Each row of a before or after table is a point. The points were changed in one or more steps. Then noise was added and the rows were shuffled. The steps act on how far a point lies along the listed directions, d1 being the first. Name the steps. A step turns or swaps two directions, mirrors them in a line or flattens them onto one, adds a multiple of one to another, or multiplies one. Angles are multiples of 10 degrees, from the lower direction toward the higher: turns from -170 to 170, lines from 10 to 170 but not 90. Use the fewest steps. Two steps may share a direction if one is a turn and the other turns, adds or multiplies; they go together, in the order done. Otherwise the lowest direction goes first.
In the rows, 128 means zero.

Directions:
(1): [114 180  75]
(2): [109 178 182]
(3): [200 152 132]
Before, 14 rows:
[[145 130 155]
 [180 182 102]
 [126 153 160]
 [110  73 156]
 [127  91 159]
 [118 183 144]
 [121 175 124]
 [126 120 188]
 [135 185 112]
 [117 166 125]
 [133 180 150]
 [110  89 151]
 [133 140 120]
 [110  79 154]]
After:
[[156 199 172]
 [ 79  86 112]
 [111 241 226]
 [ 91  95 134]
 [124 227 237]
 [127 199 174]
 [ 84 100 117]
 [ 81  82 109]
 [ 69 171 225]
 [118 139 181]
 [203 146 154]
 [133 208 180]
 [146 133 130]
 [103 200 219]]
Steps: turn d1 and d3 by 50 degrees; multiply d2 by 3

Directions:
(1): [173 182 141 161  90  87 104  54]
(2): [149 110 130 214 133 117 211 144]
(3): [193 177  66  81 138 112 162 164]
(4): [124 150  79 184 208 139  74 127]
Before:
[[ 93 167 127 183 148 106  46  73]
 [134 147 136  78 104 100 109  82]
 [148 157 120 249 164 109  87  72]
 [153 153  80  89 167 120 122 178]
 [176 142 104  96 101 141 143 142]
 [ 86  70  84 177 209 169  58 147]
 [ 88  98 143 181 134 113 124 121]
 [156 122  59  75 193 152 174 182]
 [104  69 134 148 136 149 201 160]
 [128 157 143 127  83  82 100  89]
 [169 128 155 214 106  44 207 119]]
After, 11 rows:
[[137 154 144 164 125  94  76  79]
 [ 93  67 170 170 106 137 182 114]
 [169 151  46 174 208 134 163 190]
 [169 141 129 127  82 129 116  93]
 [ 97  90 112 145 152 123 153 169]
 [117 164  51 116 200 129 116 189]
 [178 130 126 160 117  52 236 176]
 [137 159  90  78 120  99 136 161]
 [ 83  69  96 204 201 167  67 140]
 [144 149 114  53 124 110 120 118]
 [128 128 170 192 118 116  90  21]]
Steps: swap d1 and d3; turn d2 and d4 by -10 degrees

Directions:
(1): [ 92 110  29  83 150 125 196 167 134 161 136]
(2): [ 75  91 159 151 158 201 189  58 135 121 101]
(3): [ 93 129 172  92 176  44 156 114 173  75 169]
(4): [ 99 197 124 163 208 177  91 175 171 132 143]
(5): [103 117 124 121 167 130 116 166  24  52 101]
Before:
[[138 104  96 107  89 130 139 133 120 153 123]
 [119  77 157 135 117 133 128  89  81  96 114]
 [110 129  89 142 141 203 163 132 148 193 111]
 [116 142  97 120 131 115 125 147 140 155 118]
 [ 96 117 126 130 158 159 150 122 104 103 106]
 [144 104 152 122 104 116 138 105 127 130 151]
 [133 127  80 134 125 159 120 135 106 145 111]
 [145 107 101 117 120 104 106 143  85 116 109]
 [126 107 110 101 123 127 176  96 138 139 119]
 [122 114 168 169 137 164 130  90 152 139 106]]
After:
[[104 113 110 134 138 176 158 114 119 135 104]
 [119 131  60 115 116 133 136 159 118 174 104]
 [113 121 197 105 162  60 140 107 158  74 183]
 [131 107 121 100 135  65 131 122 143 116 138]
 [148  99  49 125  84 166 140 126  87 173  96]
 [141 109 184 185 116 179 102  90 106 124  85]
 [ 83 115 113  68 185  73 204 114 161  97 150]
 [ 93  96 225 120 165  65 137  62 157  55 159]
 [109  96  99  73 123  73 173 135 140 122 149]
 [138  84   7 136  74 250 177 152  52 229  60]]
Steps: multiply d1 by 2; flatten d2 and d5 onto the line at 10 degrees; turn d3 and d4 by 60 degrees; multiply d3 by 3

Directions:
(1): [147 146   7 144  80 109 118  97 134 140 147 143  74 115 113  27 121 101]
(2): [164 227 150 118 130 128 124 164  87 130 122 204 143 173 179 124  83  46]
(3): [220 120  93 119  94 126 141 166 102  99 188  72 107 107  96 211  61 120]
(4): [100 112 167  88  66 194  88 133 131  64  53 104  54  91 141 117 100  84]
(5): [ 71 120 105 161  20 158  91 122 152 184 150 143 186 143 117 195 145  81]
(6): [210 114 115 101  88 136 143 109 126 160  91 125  83 181 206 163 223 153]
Before:
[[159 132 137 119 163 134 131 148 116  87 134  97 105 118 116 149  77 128]
 [152 150 104 114  78 141 102 122 117 142 106 159 115 137 170 116 131 107]
 [173 151 122 133 124 125 128 136 117 141 149 161 147 155 147 172 132 128]
 [154  88 155 122 133 122 137 138 127 139 146 113 154 133 132 179 146 158]
 [111 126  96 122  94 141 123 119 148 146 124 144 128 128 139 111 157 107]
 [ 85 112 119 146 112 132 112 130 141 128 120 123 143  97  95 100 106 123]
 [ 99 124 131 147 161 110 140 116 128 130 150 121 147 135  96 108 144 138]
 [114  92 136 111 125 138 116 109 161 140 105 111 117 135 115 141 179 162]
 [131 148 136 129 140 120 109 126  98 112 134 136 135 124 125 138  84 113]
 [122 124 120 147 144 112 131 132 123 155 171 143 182 143 124 171 126 148]
 [107 114 136 137 207 105 150 107 138 127 162  97 148 106  88  99 108 188]
 [143 114  99 131  79 124 129 126 138 144 128 120 128 127 122 153 128 114]
 [118  99 102 107 151 116 119 101 144  83 125  93  89  81  71  70  88 137]
 [146 105 139 134 143 115 144 149 110 111 133  73 101  90 109 166 116 151]]
After:
[[ 64  25 129 145 117 135 118 105 173 129 117  58 139  70  68 133 158 200]
 [169 194  99 131 108 129 111 146 104 126 147 190 132 150 145 128  85  74]
 [179 177 134 100 122 126 122 129 125 165 101 180 121 198 180 143 178 106]
 [176 114 110 136 140  98 154 142 108 136 142  83 101 112 125 163 142 158]
 [142 201 175 106 108 150 100 161  93 129 101 196 157 154 187 148  83  64]
 [ 92  84 119 147 150 114 113 105 128 109 152  87 139  86  74 133  98 167]
 [106  36  78 131 154 120 141  61 171 122 138  36  74  70  70  65 164 238]
 [ 91  79 100 142 127 125 132  91 149 121 132  82 101 109  83  86 169 159]
 [155 147 129 119  79 134 125 143 123 138 115 145 134 146 148 169 115  83]
 [106   9 154  94 161 134 134  85 171  82 104  24  93  69  68 143 157 224]
 [118 108  52 147  94 119 112 107 136 143 160 130 121 113 108 106 124 137]
 [114 150 148 107  99 156 119 142 132 133 103 161 138 141 164 138 139  83]
 [146  94 114 134 177 115 142 131 133 101 157  74 119 103  85 151 101 175]
 [204 156  93 126 109 105 137 140 105 161 158 169 134 164 164 127 135 104]]
Steps: turn d1 and d4 by 100 degrees; multiply d6 by 3; turn d2 and d6 by -70 degrees

Directions:
(1): [ 37 124 132 113 135 118  56 121 145 156 213 148 109 107 123 104 159 123
  66  73 158 114  78 113  80  86 116 164 128 161  53 139]
(2): [145 128 158  96  69 107 129  83 125 161  70 144 217 149 103 171 108 117
 152 133 145 111  92 140  98 108 150 140 249 173  78 131]
Before (9 x 32):
[[127 123 136 131 128 131 130 140 137 125 122 127 126 130 127 129 128 130
  131 128 120 133 121 126 135 127 122 120 128 123 146 126]
 [145 128 132 127 125 129 145 123 127 133 103 130 143 142 129 140 118 135
  148 139 129 124 129 139 142 137 133 121 148 126 131 125]
 [ 95 127 143 110 111 126 106 114 136 152 151 140 149 133 120 137 131 126
  114 102 143 110  93 117  90 102 127 135 182 161  82 121]
 [155 125 122 122 116 118 153 116 123 129  96 128 157 137 124 142 118 126
  158 150 125 137 133 138 136 135 125 117 163 128 130 133]
 [173 128 131 126 121 129 155 111 123 130  82 117 149 139 131 155 116 122
  166 159 111 130 145 142 138 139 129 121 153 124 153 119]
 [100 119 127 125 132 120 106 120 130 140 162 142 130 129 129 116 137 133
  108 114 132 121 114 124 103 119 139 139 126 138 103 129]
 [142 128 130 130 124 132 137 120 130 120 116 130 138 128 135 142 131 131
  136 136 126 127 138 134 143 129 140 124 139 131 130 135]
 [ 96 124 130 120 130 123  99 121 133 159 165 150 124 120 128 122 137 122
  104 112 139 113 111 120 103 107 131 146 136 135  95 132]
 [149 125 134 121 128 133 142 133 126 113 107 117 133 128 130 133 125 124
  150 154 108 128 146 135 148 145 135 125 131 122 140 123]]
After:
[[151 129 133 128 117 131 141 117 127 121 104 130 148 131 133 148 127 131
  143 141 125 125 138 136 143 129 143 123 152 133 130 134]
 [176 125 132 113  93 113 163 101 118 137  61 130 192 149 115 160 106 123
  177 160 126 133 128 145 134 136 135 116 208 140 124 132]
 [164 125 133 124 126 136 154 134 123 107  93 114 137 131 130 138 120 124
  160 162 104 131 153 137 155 152 137 119 131 116 153 121]
 [202 128 138 120 102 122 174  98 118 132  42 117 181 150 124 173 102 119
  189 175 108 129 148 150 142 145 140 115 189 129 159 116]
 [130 125 134 134 131 133 134 143 137 122 123 126 122 130 128 127 128 131
  132 128 118 134 126 126 138 130 122 118 121 120 152 125]
 [ 75 123 132 114 126 118  83 115 137 169 180 156 129 117 124 120 143 120
   91  99 147 108  95 118  88  94 130 156 147 147  72 134]
 [ 82 127 159  89  79 112  88  87 139 177 141 152 193 139 105 154 128 118
  112  90 160  96  60 121  61  81 136 152 248 193  37 126]
 [ 83 118 128 120 131 118  93 117 133 147 178 146 129 125 127 111 141 131
   97 104 138 118 103 122  92 111 137 146 129 145  87 132]
 [160 128 138 121 112 124 154 113 124 137  80 131 166 149 124 152 110 133
  162 146 129 122 127 142 141 139 139 119 175 133 129 125]]
Steps: multiply d1 by 1.6; multiply d2 by 2.5

Directions:
(1): [114 204  73 112  78  95 179 198 127 198 116  96 138  75  53  64 181  94
  91 114  75  91 116  58 103 151  89 161 137 112  76 159 144 167  69 101
 132 178 175 160 184 138 168 214 129 158 168 148 133 153 154  97 116 120
  71 152 121 160 100 158 102 198 148 155]
(2): [  7 130  83 198 171 168 140 127 108 207 131 150 104 103 151 191 134 132
 164 144 124 109 105 182 117 148  68  91 185 134 117 184 186 196 144 196
 166 160 116  96  79  89 127 148 130  99 108 123 113  61 129 117  62 147
  87  74 189 120  51  96 115 137 146  93]
Before, 9 rows:
[[ 22 136  87 192 156 165 123 158  97 221 136 146 123  83 140 179 140 144
  154 150 115 109 123 149 122 149  64 106 183 141 121 165 192 187 112 161
  162 176 113 110  93 104 120 162 137 114 128 110 129  54 128 103  68 139
   75  85 176 137  61 111 115 145 154 100]
 [100  84 132 140 162 149 128 108 125 115 133 135 111 153 162 165  98 120
  156 133 133 150 135 142 146 130 144 122 140 127 148  96 126 108 158 136
  141 127 113 128 100 118 111 102 107 121 124 116 134 117 120 138 114 143
  129 107 124 121 122 102 138 100 116 121]
 [ 40 182  68 153 129 159 157 146 123 216 126 119 116  90 120 148 151  97
  134 112 101  99  96 135 128 162  67 126 194 136 112 196 178 195 115 157
  146 168 147 105 107 110 166 169 126 124 137 141 126  93 143 118  78 145
   81  96 157 133  60 123 102 162 151 120]
 [101 138 108 137 120 138 142 122 106 141 131 130 108 125 126 137 137 141
  140 142 125 132 141 126 119 144 108 126 134 116 134 132 137 148 126 125
  119 139 125 115 138 125 130 143 128 131 139 140 132 124 129 123 110 113
  126 132 135 141  98 133 141 144 126 128]
 [ 79  99 120 167 167 151 118  98 112 144 138 145 118 131 156 186 120 140
  153 147 143 142 123 161 123 122  96 109 160 130 165 133 142 149 159 165
  166 133  93 103  93 114 138 118 136 120 113 116 126 105 106 128  86 140
  130  91 147 129  99 111 138  93 127 129]
 [ 74 145  92 147 130 141 125 120 112 205 138 132 126 112 134 127 148 107
  148 139 126 120 108 130  98 140 109 116 123 112 103 135 135 177 115 143
  144 140 125 123 127 129 105 164 117 126 142 130 122 123 119 118 100 127
  103 102 125 107 111 156 137 137 141 125]
 [203 185 122  66  72  84 158 154 138 120 117  97 140  92  47  52 170  93
   71  98  93 122 122  47 121 130 144 155  98 117  94 109 103 113  77  52
  101 148 157 186 180 169 172 146 123 170 169 132 150 195 148 114 157 114
  129 188  82 156 163 160 105 159 130 162]
 [221 188 105  51  31  69 177 205 117 114 105  78 168  98  50   7 156 118
   80  91  94 104 137  27 120 138 146 186  94 119  85 122  88 106  58  51
   76 149 182 201 234 187 162 193 158 189 196 136 133 201 164  92 186 100
  113 189  67 167 156 180  99 184 145 175]
 [133 156 119 107 127 104 143 156 142 159 125 125 153  91  90 115 146 129
   96 109 116 101 118  88 128 136  98 139 130 131  97 140 121 146  89 132
  111 144 138 141 161 141 145 150 111 152 143 127 124 131 132 120 119 118
   97 131 126 139 123 167 116 141 127 152]]
After, 9 rows:
[[108 140 109 132 112 139 146 123 106 143 127 125 110 126 118 129 140 135
  140 144 126 131 141 117 119 147 114 131 130 112 128 129 138 142 125 115
  114 134 128 119 144 127 128 143 129 135 139 143 128 131 128 126 114 112
  128 136 131 139 105 138 138 150 125 134]
 [ 86 161  93 145 116 130 135 184 107 202 130 123 136  79 105 121 153 129
  120 134  98 107 131  96 117 149  89 139 148 130 111 143 164 157  83 114
  139 175 138 139 150 133 137 182 134 140 154 122 140 103 134 101 104 128
   82 124 138 148  93 135 109 164 151 132]
 [128 122 127 127 130 119 124 113 126 127 132 126 129 129 122 145 134 127
  131 138 132 145 129 120 124 121 113 135 140 122 156 118 122 129 137 127
  149 131 112 122 127 137 145 128 135 144 129 124 133 144 115 123 113 126
  129 120 115 147 125 130 139 106 127 155]
 [113 153 111 128 132 125 145 126 124 150 121 127 122  98  98 132 151 109
  114 116 112 125 108 120 131 134 114 108 139 131 112 133 144 147 116 117
  132 149 127 142 116 133 146 121 125 132 138 117 136 127 138 118 111 132
  125 134 133 136 119 118 108 138 140 129]
 [ 76 196  73 131 108 140 164 153 124 203 124 113 121  88  99 116 157  91
  119 105  95  96 106 108 126 155  82 148 173 133 111 184 162 180 103 130
  139 169 157 122 134 127 174 175 127 140 155 143 132 120 145 115  99 132
   79 119 135 142  80 143 100 175 149 137]
 [109 148 115 124 142 114 135 151 136 165 128 134 143  90  97 138 138 134
  106 111 126 101 114 103 129 137  92 127 138 138  99 146 129 156 101 150
  121 152 131 128 139 133 137 139 109 140 132 123 124 117 126 120 108 128
   97 113 137 131 111 155 118 131 125 142]
 [101 145  87 133 107 131 155 157  96 154 114 118 132 104 120 108 133 146
  139 118 125 105 119 126 124 143 106 128 149 134 110 158 133 155 110 141
  118 151 140 144 146 142 139 158 159 143 150 118 112 112 152  97 122 127
  102 114 135 143  89 125 101 146 155 122]
 [124  95 135 126 141 139 131 117 132 105 136 129 114 155 144 140 102 116
  144 128 128 144 139 122 148 129 155 138 125 119 141  84 113  91 146 115
  130 128 120 138 120 126 118 108 100 131 134 120 134 141 126 136 130 140
  131 124 100 128 142 114 135 112 112 133]
 [ 92 151  93 134 117 133 128 124 116 200 142 128 132 109 124 110 148 106
  143 137 124 118 116 121  98 135 119 119 117 111 101 125 129 171 109 127
  136 139 129 129 136 133 112 167 116 132 152 129 127 136 119 114 105 124
  102 110 119 112 119 166 140 145 143 134]]
Steps: flatten d1 and d2 onto the line at 30 degrees
